Rows are points. To make a cloud, some directions were put in groups of two or more. Within a group, all points are equally far from the middle, so they leave a hole (a ring in 2 directions, a hollow ball in 3). The other directions are filled evenly. Then the cloud was stretched, turned, moved and blurred a little. Count the holes, and give their numbers of directions, smallest first.

Cloud:
[[-0.29  0.37 -0.10]
 [ 0.34 -0.22 -0.04]
 [-0.29 -0.16 -0.25]
 [ 0.18 -0.29 -0.18]
 [ 0.25 -0.30 -0.01]
 [ 0.31  0.57  0.16]
 [ 0.39  0.51 -0.22]
 [-0.32  0.33  0.34]
 [-0.03  0.34 -0.38]
 [-0.47 -0.09 -0.06]
 [-0.02  0.54 -0.20]
 [-0.27 -0.42  0.29]
 [ 0.28 -0.13  0.40]
 [ 0.17 -0.28  0.36]
 [-0.42 -0.05  0.49]
 [ 0.28  0.53  0.28]
 [ 0.14 -0.09  0.54]
 [-0.25  0.29  0.47]
 [-0.33  0.04  0.55]
 [ 0.00 -0.06  0.60]
 [ 0.30 -0.27 -0.06]
 [ 0.39 -0.11 -0.21]]
Holes: 1 (3)

Cloud:
[[-0.15 -0.20 -0.37  0.26]
 [-0.36 -0.21  0.01  0.30]
 [-0.33  0.54  0.00 -0.32]
 [ 0.20 -0.21 -0.11 -0.16]
 [ 0.17  0.54  0.36 -0.30]
 [ 0.29  0.49 -0.41  0.13]
 [-0.20  0.81 -0.07 -0.23]
 [-0.42  0.61 -0.21  0.17]
 [-0.21  0.13  0.40 -0.15]
 [ 0.30 -0.01 -0.27  0.39]
 [-0.37  0.38  0.00 -0.14]
 [ 0.37  0.02  0.25  0.56]
 [ 0.06  0.43  0.43 -0.21]
 [-0.22 -0.29  0.15  0.02]
 [-0.23  0.00  0.20 -0.39]
 [-0.48  0.44 -0.21  0.16]
 [ 0.19  0.53  0.18 -0.03]
 [ 0.12 -0.17 -0.39  0.38]
 [ 0.27  0.50  0.19 -0.07]
 [ 0.49  0.03  0.01 -0.44]
 [-0.43  0.39 -0.27 -0.30]
 [-0.44  0.60 -0.20 -0.06]
 [-0.22 -0.25  0.13 -0.05]
 [-0.16  0.65  0.06 -0.10]
 [-0.24  0.17  0.31  0.31]
 [ 0.05 -0.11 -0.19 -0.29]
 [ 0.17  0.71  0.05 -0.20]
 [ 0.30 -0.27 -0.05  0.01]
 [ 0.45 -0.09  0.13  0.40]
 [ 0.35  0.21 -0.31 -0.22]
 [-0.46  0.55 -0.23  0.22]
 [-0.39  0.37 -0.25 -0.44]]
Holes: 1 (2)

Cloud:
[[-0.33  0.26  0.16 -0.30  0.36  0.46]
 [-0.06  0.52 -0.33  0.43  0.31  0.19]
 [-0.45  0.03  0.03  0.50  0.50 -0.27]
 [ 0.41  0.23 -0.62 -0.12  0.18  0.20]
 [ 0.00  0.26 -0.40 -0.09  0.14  0.55]
 [ 0.39  0.37  0.19  0.10  0.32 -0.02]
 [-0.03 -0.35  0.17 -0.35  0.01 -0.20]
 [-0.36 -0.17  0.31 -0.11  0.16 -0.27]
 [-0.28  0.18 -0.40 -0.21  0.64  0.21]
 [-0.01 -0.06 -0.68  0.30  0.20 -0.03]
 [ 0.23  0.17  0.22  0.40 -0.23  0.10]
 [-0.39  0.03  0.17  0.54 -0.25  0.03]
 [-0.36  0.00  0.40  0.73  0.44  0.31]
 [-0.34  0.27 -0.42 -0.13 -0.24 -0.22]
 [ 0.29  0.45 -0.15 -0.54 -0.21 -0.07]
 [-0.50  0.19  0.40 -0.01  0.11  0.40]
 [ 0.18 -0.16  0.05  0.57 -0.17 -0.05]
 [ 0.35  0.26 -0.63 -0.05  0.18  0.21]
 [-0.36  0.65  0.04  0.36  0.40  0.06]
 [-0.29  0.28  0.24  0.65  0.43  0.42]
 [-0.17  0.42 -0.37  0.12 -0.22 -0.35]
 [ 0.07  0.51  0.29 -0.03  0.41 -0.15]
 [-0.34 -0.10 -0.18 -0.41  0.41 -0.13]
 [ 0.26 -0.21 -0.18  0.32  0.02  0.49]
 [ 0.29  0.52  0.03 -0.33 -0.11 -0.20]
 [ 0.11  0.00  0.22  0.11  0.72  0.43]
 [ 0.25  0.30 -0.14  0.45  0.09  0.34]
 [-0.03  0.02  0.06  0.73  0.00  0.32]
 [ 0.46  0.17 -0.13  0.29  0.11  0.31]
 [ 0.26 -0.56  0.04 -0.20  0.22  0.16]
 [ 0.04 -0.05 -0.20 -0.63  0.20 -0.31]
 [-0.08  0.12  0.01  0.66  0.21  0.50]
 [ 0.47  0.08 -0.17 -0.50  0.29  0.28]
 [-0.23 -0.20  0.44  0.48  0.41 -0.16]
 [ 0.07  0.19 -0.28  0.29  0.23  0.59]
 [ 0.23  0.56 -0.23 -0.05 -0.16 -0.29]
 [ 0.45  0.28 -0.27  0.21  0.15  0.26]
 [ 0.11  0.08  0.23  0.06 -0.45  0.08]
 [-0.27  0.28 -0.08 -0.30  0.51  0.46]
 [-0.09  0.25  0.42 -0.40  0.23  0.20]
 [ 0.25  0.46 -0.15 -0.33 -0.12 -0.40]
 [ 0.17 -0.14 -0.03  0.22  0.36 -0.46]
 [-0.41  0.44  0.25  0.22 -0.11  0.32]
 [ 0.01  0.17 -0.02  0.12  0.53 -0.45]
 [ 0.00 -0.03  0.03 -0.09 -0.44  0.30]
 [-0.45 -0.20 -0.33 -0.05 -0.07  0.08]
 [ 0.02 -0.26 -0.16  0.61  0.07  0.36]
 [ 0.08  0.05 -0.31 -0.38  0.71  0.02]
 [-0.43  0.14  0.59  0.50  0.30  0.19]
 [-0.30 -0.27  0.02  0.60  0.41  0.47]
 [ 0.16 -0.26  0.14 -0.23 -0.36 -0.03]
 [ 0.26  0.32  0.12  0.10  0.65  0.04]
 [-0.11 -0.14 -0.23 -0.09 -0.46 -0.16]
 [-0.48  0.16  0.12  0.09  0.32 -0.40]]
Holes: 3 (2, 2, 2)

Cloud (50 x 6):
[[ 0.04 -0.13  0.14 -0.40 -0.15  0.35]
 [-0.26 -0.13  0.11  0.12 -0.60 -0.02]
 [ 0.52 -0.04  0.23 -0.61 -0.04 -0.29]
 [-0.15 -0.08  0.42 -0.12  0.29 -0.14]
 [-0.55 -0.21 -0.16  0.31  0.28  0.28]
 [ 0.07 -0.05  0.30 -0.05 -0.23 -0.14]
 [ 0.24 -0.30  0.50 -0.09  0.31  0.47]
 [ 0.18  0.05  0.56 -0.36 -0.09  0.06]
 [-0.50  0.28 -0.25 -0.31 -0.30 -0.03]
 [ 0.05 -0.56 -0.20  0.02  0.29  0.28]
 [ 0.05 -0.30  0.26 -0.02  0.63 -0.38]
 [-0.37 -0.36  0.17  0.70  0.24  0.06]
 [-0.09  0.00 -0.02 -0.02 -0.09 -0.62]
 [ 0.19 -0.74  0.10 -0.04  0.45  0.16]
 [-0.37 -0.10 -0.03 -0.44  0.29 -0.11]
 [-0.51 -0.28 -0.09  0.20  0.29 -0.02]
 [-0.08 -0.27 -0.04  0.52 -0.32 -0.21]
 [ 0.12 -0.58 -0.09  0.17  0.09  0.04]
 [-0.24 -0.17  0.05 -0.32  0.61  0.19]
 [ 0.00 -0.18  0.18 -0.17  0.04  0.64]
 [-0.18 -0.58 -0.23 -0.02  0.47  0.46]
 [ 0.13 -0.09  0.07 -0.95  0.12  0.20]
 [ 0.07  0.18  0.02 -0.42 -0.05  0.65]
 [ 0.09  0.13  0.38  0.18  0.27 -0.03]
 [ 0.15 -0.07  0.09  0.09  0.49 -0.39]
 [ 0.40 -0.30  0.39 -0.23  0.28 -0.24]
 [ 0.21 -0.37  0.06 -0.06  0.14  0.23]
 [ 0.48  0.06  0.29 -0.25 -0.03  0.07]
 [-0.05  0.24 -0.60 -0.03 -0.03 -0.10]
 [ 0.17  0.24  0.05 -0.74  0.43  0.36]
 [-0.16  0.22 -0.57 -0.13 -0.83  0.16]
 [-0.22  0.06  0.11  0.24 -0.31 -0.25]
 [-0.22 -0.26  0.19  0.58 -0.25  0.24]
 [ 0.22 -0.02  0.22 -0.39 -0.31 -0.25]
 [ 0.12  0.48  0.16 -0.97  0.21 -0.28]
 [-0.19 -0.27 -0.11  0.43 -0.14 -0.53]
 [-0.40 -0.02 -0.30 -0.40  0.01  0.19]
 [-0.09  0.41  0.47 -0.07 -0.22  0.07]
 [-0.15 -0.27 -0.18 -0.38 -0.46  0.00]
 [-0.06  0.10  0.05 -0.07 -0.29 -0.57]
 [-0.38  0.24  0.03 -0.47  0.10  0.52]
 [-0.22 -0.22 -0.07  0.21  0.52 -0.05]
 [-0.15  0.26  0.10  0.24 -0.16 -0.14]
 [-0.08 -0.01  0.24 -0.44  0.62 -0.01]
 [ 0.15 -0.33  0.41 -0.70  0.13  0.13]
 [ 0.18  0.72 -0.27 -0.54 -0.08  0.03]
 [-0.03  0.27 -0.05 -0.49  0.11 -0.41]
 [ 0.20 -0.40  0.45  0.50  0.41  0.39]
 [-0.38 -0.14 -0.27 -0.37  0.18  0.08]
 [ 0.31 -0.19  0.23 -0.30  0.47  0.63]]
Holes: 1 (2)

Cloud:
[[-0.04  0.82  0.23  0.36  0.28 -0.06 -0.12 -0.48]
 [-0.45  0.00  0.08 -0.33 -0.03  0.18  0.35  0.11]
 [-0.05 -0.69 -0.26 -0.08  0.01  0.13  0.20 -0.08]
 [-0.15  0.13  0.67  0.07  0.20  0.56  0.34  0.18]
 [-0.42  0.59  0.18  0.19  0.38 -0.12  0.34 -0.34]
 [-0.51  0.54  0.29  0.07  0.34  0.33  0.30  0.10]
 [-0.33  0.60  0.59  0.33  0.14  0.00  0.23 -0.38]
 [-0.37  0.67  0.26  0.47 -0.02  0.14  0.35 -0.46]
 [-0.14  0.16 -0.24  0.22 -0.13 -0.30  0.62  0.14]
 [-0.01  0.23 -0.42 -0.06  0.13 -0.65 -0.02 -0.03]
 [ 0.10 -0.54  0.25 -0.23  0.02  0.37 -0.21 -0.30]
 [-0.15 -0.17 -0.37  0.03 -0.11 -0.50  0.19 -0.09]
 [-0.49  0.70  0.09  0.15  0.17  0.25 -0.15  0.27]
 [ 0.21  0.09  0.47 -0.30  0.16  0.20  0.05 -0.57]
 [-0.28  0.12  0.35  0.51 -0.05  0.08  0.75 -0.23]
 [-0.39 -0.46  0.01  0.12 -0.01 -0.05 -0.08  0.14]
 [-0.55  0.10  0.12 -0.27  0.00 -0.07  0.18 -0.03]
 [-0.28 -0.12  0.85 -0.08 -0.19  0.09  0.17 -0.14]
 [-0.48  0.73 -0.04  0.39 -0.03  0.18 -0.05  0.27]
 [ 0.02  0.38 -0.17 -0.02  0.26  0.08 -0.69 -0.11]
 [ 0.04  0.14  0.54  0.24 -0.54 -0.11  0.42 -0.14]
 [ 0.24  0.65  0.23  0.04  0.40 -0.45 -0.30  0.32]
 [-0.55  0.24  0.13  0.20 -0.26 -0.25 -0.32  0.32]
 [ 0.16  0.45 -0.01  0.23 -0.10 -0.34  0.54 -0.02]
 [-0.28  0.72  0.27  0.50  0.16  0.11  0.08  0.46]
 [ 0.09  0.84  0.24  0.34  0.32 -0.41  0.16  0.14]
 [ 0.04 -0.12  0.47  0.30  0.41  0.24  0.35  0.18]
 [-0.30 -0.04  0.02 -0.31  0.28 -0.23  0.16  0.11]
 [-0.13  0.40  0.51  0.13  0.33  0.21  0.37  0.41]
 [ 0.18  0.10 -0.07 -0.02  0.25 -0.69 -0.40  0.15]
 [ 0.02 -0.41  0.28  0.31 -0.45 -0.28  0.40  0.17]
 [-0.02  0.03 -0.07 -0.14 -0.22 -0.60  0.16 -0.04]
 [ 0.40  0.05 -0.30 -0.14 -0.18 -0.01  0.16 -0.47]
 [ 0.12  0.16 -0.39 -0.22 -0.33 -0.01 -0.30 -0.12]
 [-0.19  0.08  0.64 -0.16 -0.50 -0.17 -0.07  0.22]
 [-0.26  0.30  0.79  0.08 -0.32  0.06  0.42  0.17]
 [-0.07  0.62 -0.22  0.05  0.63 -0.24 -0.15 -0.43]
 [-0.13 -0.12  0.64 -0.19  0.32  0.26  0.44 -0.05]
 [ 0.36 -0.05 -0.12  0.18  0.00 -0.10 -0.56  0.32]
 [ 0.00 -0.16 -0.04 -0.03 -0.12  0.27 -0.55 -0.07]
 [ 0.34  0.01 -0.37  0.21 -0.29  0.02  0.21  0.20]
 [-0.04  0.41 -0.12  0.34 -0.13 -0.38 -0.57  0.49]
 [-0.07  0.63 -0.10 -0.11 -0.30  0.14  0.11 -0.28]
 [-0.47  0.61  0.34  0.25  0.12 -0.40 -0.09  0.48]
 [ 0.05  0.80 -0.14 -0.04  0.55  0.22 -0.20  0.11]
 [ 0.08  0.43 -0.12  0.64  0.47 -0.17  0.28  0.15]
 [-0.16  0.66 -0.14  0.08  0.10  0.51  0.16 -0.09]
 [ 0.47 -0.10 -0.07  0.10  0.04 -0.33 -0.52  0.17]
 [-0.44  0.20 -0.08  0.42  0.41 -0.28  0.00  0.06]
 [ 0.36  0.16  0.22 -0.31  0.09 -0.30 -0.11 -0.32]
 [-0.31  0.21  0.75  0.00 -0.07  0.20 -0.26 -0.02]
 [ 0.04  0.62  0.13  0.24  0.03 -0.27 -0.65  0.24]
 [-0.11  0.34  0.19 -0.31  0.67  0.19 -0.15 -0.29]
 [-0.20  0.47 -0.18  0.43  0.13 -0.50 -0.32 -0.26]
 [ 0.01  0.17  0.30 -0.15 -0.07 -0.53  0.26  0.09]
 [ 0.02  0.56  0.55  0.06 -0.05 -0.44  0.16  0.19]
 [-0.04  0.19  0.18  0.40 -0.23  0.16 -0.46 -0.04]
 [ 0.26  0.31 -0.19  0.10  0.23 -0.15 -0.75  0.09]
 [ 0.07  0.17  0.43  0.03 -0.46  0.26  0.34  0.25]
 [ 0.17  0.21  0.53  0.27  0.08 -0.31  0.42 -0.06]
 [-0.59  0.67  0.33  0.16  0.01 -0.30  0.02  0.25]
 [ 0.09  0.23 -0.04  0.07  0.06 -0.57 -0.49  0.59]
 [ 0.25  0.23  0.00  0.26 -0.35 -0.02  0.38 -0.54]
 [ 0.31  0.37 -0.18  0.22 -0.07  0.42  0.22 -0.29]
 [ 0.43 -0.18 -0.03 -0.49  0.15  0.04 -0.28 -0.22]
 [ 0.35  0.25 -0.04 -0.31  0.11 -0.40 -0.06  0.23]
 [-0.06  0.01 -0.33 -0.12 -0.25  0.37  0.19 -0.56]
 [ 0.01  0.25 -0.48  0.25 -0.09  0.17 -0.45 -0.13]
 [ 0.11 -0.18  0.53  0.25  0.26 -0.08  0.17  0.38]
 [-0.17  0.35  0.14  0.33  0.16  0.41 -0.39  0.00]
 [ 0.30  0.03 -0.32  0.30  0.09 -0.53 -0.49  0.08]
 [ 0.01  0.36 -0.09  0.24  0.64  0.45  0.32 -0.43]
 [-0.02  0.47 -0.05 -0.08  0.54 -0.25 -0.29  0.56]
 [ 0.35  0.22 -0.10 -0.02 -0.39 -0.14  0.19 -0.22]
 [-0.48  0.17 -0.18  0.43 -0.29 -0.08  0.57  0.12]
 [-0.13 -0.39 -0.24 -0.04 -0.13 -0.07  0.46  0.25]
 [ 0.21  0.50 -0.14 -0.12  0.12 -0.51 -0.58  0.23]
 [-0.17 -0.09  0.78  0.02 -0.17 -0.14  0.33  0.35]
 [ 0.07 -0.40  0.27 -0.23  0.06 -0.34  0.22  0.04]
 [-0.04  0.49  0.13  0.32 -0.07 -0.10 -0.62  0.04]
 [ 0.15  0.52 -0.50  0.41  0.49 -0.26 -0.32 -0.32]
 [-0.39  0.11  0.76  0.26  0.20  0.18  0.16  0.24]
 [ 0.06 -0.27  0.39 -0.08  0.27 -0.28 -0.12 -0.22]
 [ 0.35 -0.20  0.00 -0.17 -0.15  0.04  0.25 -0.62]
 [-0.18  0.25 -0.30 -0.18 -0.27 -0.04 -0.30 -0.30]
 [ 0.06 -0.12 -0.26 -0.06 -0.51  0.36 -0.03 -0.13]
 [-0.07 -0.60  0.21 -0.04 -0.21 -0.28  0.25  0.20]]
Holes: 2 (4, 4)
